Each row of a before or after table is a point. One or more steps were done to the points. Then noise was added and the rows were shuffled. The steps act on how far a point lies along the listed directions, d1 being the first. Write out the steps. A step turns or swaps two directions, mirrors them in a line or flattens them onto one, adds a multiple of one to another, or multiplies one. Angles are multiples of 10 degrees, from the lower direction toward the higher: turns from -170 to 170, lines from 10 to 170 but not 90. Use the fewest steps. Two steps may share a direction if one is a turn and the other turns, adds or multiplies; they go together, in the order done. Otherwise the lowest direction goes first.
(in the rows, 128 means zero)

Directions:
(1): [ 91 190 112]
(2): [177 143  74]
Before:
[[130 116 126]
 [ 75 139 161]
 [104  91 171]
 [133 165  86]
 [124  84 149]
 [101 174 148]
 [112 171 115]
 [117  93 160]
 [120 131 132]
 [ 67 168 145]
 [161 109  95]
 [141  97 138]]
After:
[[ 49 129 192]
 [ 55 159 200]
 [148 103 125]
 [ 66 156 165]
 [176 107 101]
 [141 119 115]
 [133 100 139]
 [163  95 105]
 [186 116  68]
 [ 96 155 125]
 [116 130 137]
 [  6 149 209]]
Steps: add -1.5 times d1 to d2

Directions:
(1): [134  86  86  86  76 201 161 129]
(2): [206 138  82 124 137 110 114 204]
(3): [110  58  71 104 158  64 129 102]
(4): [ 61  97 126 142 158 163  83 197]
Before (8 x 8):
[[129 150 199 178 110  97 141  48]
 [ 89  95 124 105  83 190 136  78]
 [136 129 146  91 113 188 155 161]
 [140 122 131 138 153 116 125 125]
 [114 117 129 116 106 155 137 150]
 [181 145 131 123 137  81 150 100]
 [ 37 158 181 157 132 200  94 143]
 [128 105  89 135 160 127 120 185]]
After:
[[ 92  53  76  92 108 155 123 104]
 [131 141 124 149 142 164 123 194]
 [148 133 135 140 150 123 127 128]
 [  7  92 134 134 159 139 100 103]
 [142 105 150 157 128  43 148  34]
 [188 168 146 130 130  94 153 101]
 [ 94 105 152  92 120 189 156 138]
 [ 98 108 129 115 110 153 136 147]]
Steps: add 0.3 times d1 to d4; turn d2 and d3 by -70 degrees

Directions:
(1): [ 71 134 178 113  78  68 121  95 112  87  87 199]
(2): [147 123 108 120  93 133  87 150  82 140  16  74]
Before, 12 rows:
[[126 120 117 135 128 138 126 152 129 144 128 115]
 [124 131 144 130 130 120 127 127 126 119 146 152]
 [107 125 139 133 113 127 128 126 117 119 100 134]
 [102 125 160 126 122 111 140 120 132 110 152 166]
 [132 137 140 131 110 133 129 135 121 123 121 124]
 [ 83 128 168 107  88  77 128  94 111  89 104 211]
 [115 122 138 126 121 137 122 130 135 124 123 127]
 [109 132 153 141 120 116 122 115 122 127 127 153]
 [137 125 117 123 128 144 110 136 120 146 123 119]
 [121 127 127 127 134 119 119 139 110 134 117 129]
 [117 128 144 137 168 125 181  99 171 133 249 155]
 [129 128 134 127 110 103 133 124 116 115 118 145]]
After:
[[127 129 134 129 116 103 139 121 124 113 135 151]
 [106 123 154 121 101 108 120 129 108 112  94 145]
 [135 121 122 115  82 113  97 131  74 142  12  74]
 [130 139 142 132 118 134 136 131 130 121 142 131]
 [134 126 120 125 138 143 119 133 131 145 150 129]
 [104 127 143 137 128 128 142 120 133 118 141 148]
 [ 82 129 169 108  92  77 132  93 115  88 115 214]
 [119 129 129 129 143 120 129 136 120 133 143 139]
 [124 120 119 135 131 138 131 150 133 144 139 120]
 [110 131 153 140 117 115 120 116 119 128 119 151]
 [127 130 141 127 116 118 115 133 112 120 111 139]
 [114 122 139 127 124 138 124 129 138 124 131 130]]
Steps: mirror d1 and d2 in the line at 170 degrees

Directions:
(1): [ 67 180 151 174 130 146  86  84  91 131  97 186 120 181 117 194 207 116
  65 117]
(2): [ 80 118  26 157 121  72 121  60 117 178 174  77 127 119  93  89 130  88
 101  77]
(3): [134 162  84 119  93 110  92 188  74 112 224 211  78 121 120 128  77 140
  94 162]
Before:
[[101 142 181 136 156 157 105 116 141 125  76 165 110 178 148 173 189 118
   91 117]
 [ 97 141 142 153 142 158 141  85 136 121  77 119 120 142 108 135 167 104
  109 101]
 [ 57 160  61 167 142 132  75  81  86 155 190 170  97 154  88 123 167  91
   52  86]
 [154 106 174 117 144 145 152 140 159 144  98 121 151 116 120 129 143 138
  152 144]
 [114 187 200 145 150 152  93 173  74  61 122 235  84 151 139 191 143 153
   94 149]
 [130 139  80 148 112 124 120 122  99 135 169 131 137 129 123 109 114 105
  126 129]
 [125 170 196 135 117 173  76 155  97 114 118 181 115 169 127 174 162 133
   92 154]
 [136 180 182 131 123 168  92 180 103  98 144 220  99 190 165 189 135 164
  103 171]
 [100 106  88 128 131 100 116 104 131 117 162 118 120 122  98 122 119 120
  118 143]
 [129 105  47 125 132  82 147 137 128 142 192  82  99 118 127  56  71 130
  127 130]
 [118 132 132 154 131 148 132 108 139 118 106 133 129 134 138 146 127 127
  142 110]
 [103 181 136 142 113 114  67 138  64 110 162 240 100 173 144 173 143 129
   74 133]
 [140  99   8 115  76  56 119 155 102 137 238 118  85  64  96  56  71  90
  119 148]
 [137 131 100 106  68 128 121 175  99 144 192 163 114 121 127  86  63 152
  104 157]]
After:
[[144 161 210 121 120 178  86 175 108 105 118 180 118 160 131 168 148 143
  111 164]
 [126 127 137 151 131 151 136 121 143 113 106 130 130 129 143 140 118 137
  152 119]
 [198  98 151  67 147 173 143 222 153  90 182 150 111  93 143  77  55 155
  174 164]
 [125  96 100 109 131 106 127 130 145 107 160 114 122 108 106 116  97 132
  142 158]
 [128 185 174 136 124 166  87 171 100 100 144 222 100 192 162 190 142 162
   94 169]
 [120 106  44 132 134  79 143 127 120 145 194  82  97 125 120  60  79 126
  114 124]
 [110 124 148 149 145 132 133  94 137 165 100 125 150 135 101 143 180 116
  113 119]
 [146 121 174 121 146 174 164 137 159  99  73 109 126 116 127 119 128 125
  153 125]
 [140  99   9 115  81  56 121 154 103 139 240 118  88  64  96  55  69  90
  119 149]
 [105 141  81 122  65 121 105 144  87 159 195 168 110 135 114  94  85 136
   79 142]
 [156 128  94 134 112 133 131 145 107 126 168 130 143 118 133 102  94 116
  146 144]
 [173 153 177  95 115 133  97 205  94  81 156 230 105 143 171 154  94 158
  131 167]
 [125 183 210 137 151 158  97 182  78  57 124 234  87 148 143 189 135 158
  103 154]
 [143 123 209 106 157 170 126 161 162 107  72 161 115 158 168 161 154 138
  126 139]]
Steps: mirror d1 and d2 in the line at 130 degrees

Directions:
(1): [ 65 138 126 129 148 129 210  78  84 116 119 119 133 217 162 153  82 150
 204 118 168  96 121 166  90 119  72 112  99 143 173 105  74  89  74 170
 123  87  51 106  90  60 112  41 145 122 232 166 177 157  95  82 137 215
 188 149 137  98 178 131 175  81 102 121]
(2): [100 181 163  94  92  50 184 119  52 130 111 189 122 135 163 120 169 120
  18 129 115 177 189  74 121 116 162 161  50 122 175 155 163 140  64 157
  81  83 123 135  98 121  85 139  55 144 132  67 174 168  98 228 167 107
  57 155 154 122 161 163 175 147  61 134]
(3): [ 98 118  82 107 163 209 136 127 159 138  59 108 148 114 107 207 146 111
 199  83  66 134 118 132 135  92 112 227 100  88 146 143 136  29 101 187
 119  90 174 211 158 103 104 174  92 172 151 114  73  98 125 209  79 117
 148 213  63 112 163  98  59 130  92 137]
(4): [223 176 148 188 151 113 157  87 131 173  73 213 144 127  43 128 160  44
  78  82 114 142 196 183  70 145  91 159 187 139 133 108 135 125 160 114
 115 101  73 144 159 182 138  32  98 143 131 143 122 154 223  91  61 156
 102 137  70  99 138 107 138 132 101  53]
(5): [107 162 116 111 172 107  66  49 121 106 138 125 112  55  80 146  73  98
 120 108 102 115 128  66  86  83 105 131 114 146  84 159 120 218  98 182
  53 149  25 157 142  94  24 210 195 108 137 172 104 129 195 106 183 120
 133 177 152 131 109 179  91  79 144  71]
(6): [129 102 140 133 106 127  58 108  86 138  57 123 123 173  79 132 141  75
 167 100 114 132 103 174 193 138 141  74 100 190 199 199 224 138 130  80
 132 154 153 104 195  76 128 114 248 186 229 131 115 150 159 166 152 134
  79 109  91 143 124 203 162 186 114 169]
Before, 13 rows:
[[100 132 113 109 168 143 139 119 164  94 161 100 113 102 150 127  90 179
  149 145 118 109 119  88  89 114 118 140 140 103  75  78  73 141 124 182
  112 139  87 147  79 112 111 160 119  81  73 154 116 108 137  85 135 116
  185 156 161 128 102 108  75  60 150  99]
 [101 101 137 111  87 130 113 138 114 132 104 123 105 178 137 106 152 147
  129 176 146 134 106 144 185 166 172  86  97 138 162 166 188 151 130  90
  128 141 165  88 142 106 129 111 194 150 159 127 164 155 135 122 162 127
   90  74 147 152 134 177 168 137 129 178]
 [ 49  78  94  91 128 165 100 168 172 109 183  51 129 103 204 165  84 201
  217 159 130 108  63 105 152 107 152 145 100 101 114 130  94 114 101 158
  157 139 189 130 111  73 113 232 130 111 109 130 127  89  25 156 171 107
  187 150 153 163 115 106  91  98 169 202]
 [ 92 148 117 111 147 143 130 119 136 119 146 121 127 104 130 142 103 142
  130 113 114 114 131 106  91 114 110 177 134  97  88 123  84 124 110 155
  107 129 116 142  97 121 104 173 108 100  87 141 118 125 100 130 144 133
  140 141 127 128 126 125  86  99 147 125]
 [ 91 112 139 123 118 151 147 134 138 136 118 110 148 148 145 141 146 156
  175 130 142 117 103 178 131 148 128 141  84 139 197 132 115  97 134  91
  157 126 158 126 141 106 169 114 142 116 176 131 133 113 118 109 118 164
  129 132 127 113 149 121 130 127 134 146]
 [116  87 114 126 133 144  59 101 110 115 101 111 128 139 118 128 119 106
  159 104  98 128  81 130 154 135 123  92 115 186 135 171 159 160 138 122
  136 152 129 126 171  90 126 139 184 136 181 144 119 139 153 134 131 147
  125 137 115 142 112 157 110 129 165 143]
 [ 98 103 108 119 132 155 151 128 126 105 115 113 126 173 151 139 127 150
  194 134 142 131 138 138 137 134 107 136  98  93 163 119 106  69 109 141
  152 107 134 124 127 115 150 116 127 143 182 154 147 124 107 137 113 157
  157 130 130 123 139 134 122 119 125 165]
 [ 88 164 138  80  79  72 175 182  89 121 179 150 109 113 225  89 144 208
   12 195 135 170 150  25 154 135 194 139  64  90 141 141 138 172  82 154
  119 113 159 111  53 159 124 166  35 101  66  50 192 130  45 206 187  73
   60 104 221 136 133 142 167 151  92 173]
 [101 129 135  97 110 126 175 155 129 119 130 121 127 143 174 131 124 141
  130 133 129 124 114 114 134 127 125 153 101 118 126 104 119  85  99 111
  129  87 150 130 117 122 138 111  80 128 110 121 129 140  59 174 131 113
  142 155 137 107 125  97 126  96 127 150]
 [162 118 147 150 120  85 119 131 102 151 151 118 102 180 122  91 110 128
  128 142 153 106 140 180 105 169 100  76 168 163 162 117 105 133 150  83
  141 121  91  87 133 133 155  53 157 129 144 146 140 159 135  61 141 183
  152  70 151 111 129 147 160 150 133 117]
 [147 146 134 172 177  99 122  42 116 129 117 166 107 106 108 126  78  89
  119 100 124  94 158 128  48 127  91 103 154 168 113 114 110 196 120 137
   69 129   7 125 126 116  62 106 170 127 164 186 131 164 213  65 145 175
  133 154 142 117 144 156 126  72 119  60]
 [ 77 146 113  84 147 136 203 108  99 113 121 118 111 148 184 135 120 151
  136 135 112 131 133 106 106 117 139 163  87 116 143 108  79 104  52 197
  104  80 100 151  83  85  91 139  80 100 146 121 140 135  85 144 130 129
  155 163 144 111 173 119 134 102 106 142]
 [117 110 125 131 132 180 132 145 149 123 101  90 134 157 130 160 135 117
  208 113 120 124 117 172 160 141 112 153 143 120 146 139 147  67 129 125
  147 121 170 149 112  98 157 107 158 128 157 127 113 120 104 137 110 130
  161 145  87 112 121 101 122 145 151 177]]
After, 13 rows:
[[127  99 111 134 137 165 144 131 141 113 111 120 131 172 130 138 134 137
  197 129 139 133 144 155 131 143 104 138 122  93 155 111 109  63 130 131
  163 112 137 130 140 132 164  99 129 148 174 162 138 122 123 119  95 158
  159 122 116 122 133 123 114 118 128 156]
 [117  78 114 121 124 146  60 119 114 112 109 103 125 142 132 126 126 116
  155 113  99 131  77 125 170 141 133  94 111 182 135 171 169 156 143 114
  145 152 152 122 168  94 137 145 177 138 170 133 117 136 138 145 132 135
  117 129 119 149 106 158 110 139 166 160]
 [119 114 137 139 125 157 146 132 153 148 108 124 152 138 123 138 152 139
  169 124 139 117 110 190 122 151 121 148 106 141 189 127 117 101 151  79
  158 130 159 130 156 123 177  99 141 121 166 135 122 114 140  97 101 160
  130 128 114 114 144 112 124 132 137 131]
 [147 116 127 143 136 181 124 145 159 133  93 108 134 144 111 155 150 101
  188 108 111 132 128 179 153 144 114 162 158 116 139 139 156  74 142 117
  144 123 167 156 125 120 161 101 151 134 144 127 106 121 129 132  96 125
  153 144  75 111 114  96 118 154 155 165]
 [ 80 132 104  93 154 162 205 117 112 111 125 101 113 166 185 139 110 156
  174 135 122 118 114 130 108 127 125 153 104 118 146  94  63  86  70 186
  127  83 107 144  86  85 111 114  87 100 155 130 140 129  80 117 114 143
  180 154 134 112 174 104 130  99 114 149]
 [108 116 119 144 174 114  82  57 129 105 151 114 100  89 143 125  57 125
  155 122 126  77 117  96  76 113 104  82 139 163  94 125 105 212 115 139
   75 156  25 121 121  92  51 169 203 114 152 189 122 143 180  68 180 155
  152 146 170 138 129 166 104  60 147  92]
 [173 119 146 154 132  91  94 121 114 147 153 116 100 159 104  91 105 117
  128 137 147 103 141 173 100 166  97  81 178 168 141 118 105 153 161  84
  136 134  82  94 145 142 142  71 172 128 134 156 123 149 161  53 143 175
  153  73 147 113 118 150 142 146 145 103]
 [ 86 139 120 107 135 149 135 132 140 117 150 110 132 112 144 141 107 157
  138 121 119 114 125 105 103 118 119 174 132  91  90 118  85 114 109 151
  121 132 141 139  87 117 116 176 104  97  83 135 119 123  82 139 145 129
  142 134 131 132 129 122  88 103 147 141]
 [ 85  69 107 109 105 173 135 207 180 130 162  73 142 132 210 155 124 197
  201 164 135 121  78 146 168 140 165 151 125  93 134 110 109  62 129 121
  194 121 244 117 112 110 174 178  83 127  92 104 133  88  10 173 126 104
  174 121 128 158 122  73 111 134 156 219]
 [115 107 144 124  87 130 128 140 114 143  95 136 110 189 126 101 160 139
  125 167 148 140 115 162 180 172 165  87 111 137 172 159 189 138 137  82
  134 132 161  89 145 114 139  82 185 156 164 126 164 157 143 117 145 134
   88  69 134 143 139 166 174 143 119 171]
 [ 91 170 146 100  81  76 237 172  68 132 157 167 122 176 234  95 147 205
   35 187 160 160 165  70 132 145 164 139  69  91 176 117 116 130  74 154
  134  82 137  98  42 149 148  77  20 110 115  58 217 150  36 181 158 124
   78 102 204 116 166 123 204 146  70 168]
 [ 97 117 113  99 154 148 137 146 169  93 172  90 115 106 167 121 105 193
  152 158 117 112 109  87 114 122 133 134 135  95  79  79  79 129 136 169
  128 144 128 143  77 118 131 169 109  82  63 140 114 100 112 100 133 106
  183 142 164 136  98 101  76  71 156 125]
 [118 132 136 109 116 131 188 150 133 129 121 131 130 150 163 136 127 136
  137 126 133 121 120 136 126 133 115 155 116 116 126  96 114  72 107 107
  133  82 142 127 123 131 150  79  78 129 116 127 135 143  73 157 118 126
  148 154 120 100 129  88 128  95 124 138]]
Steps: turn d1 and d2 by -30 degrees; turn d4 and d5 by 40 degrees
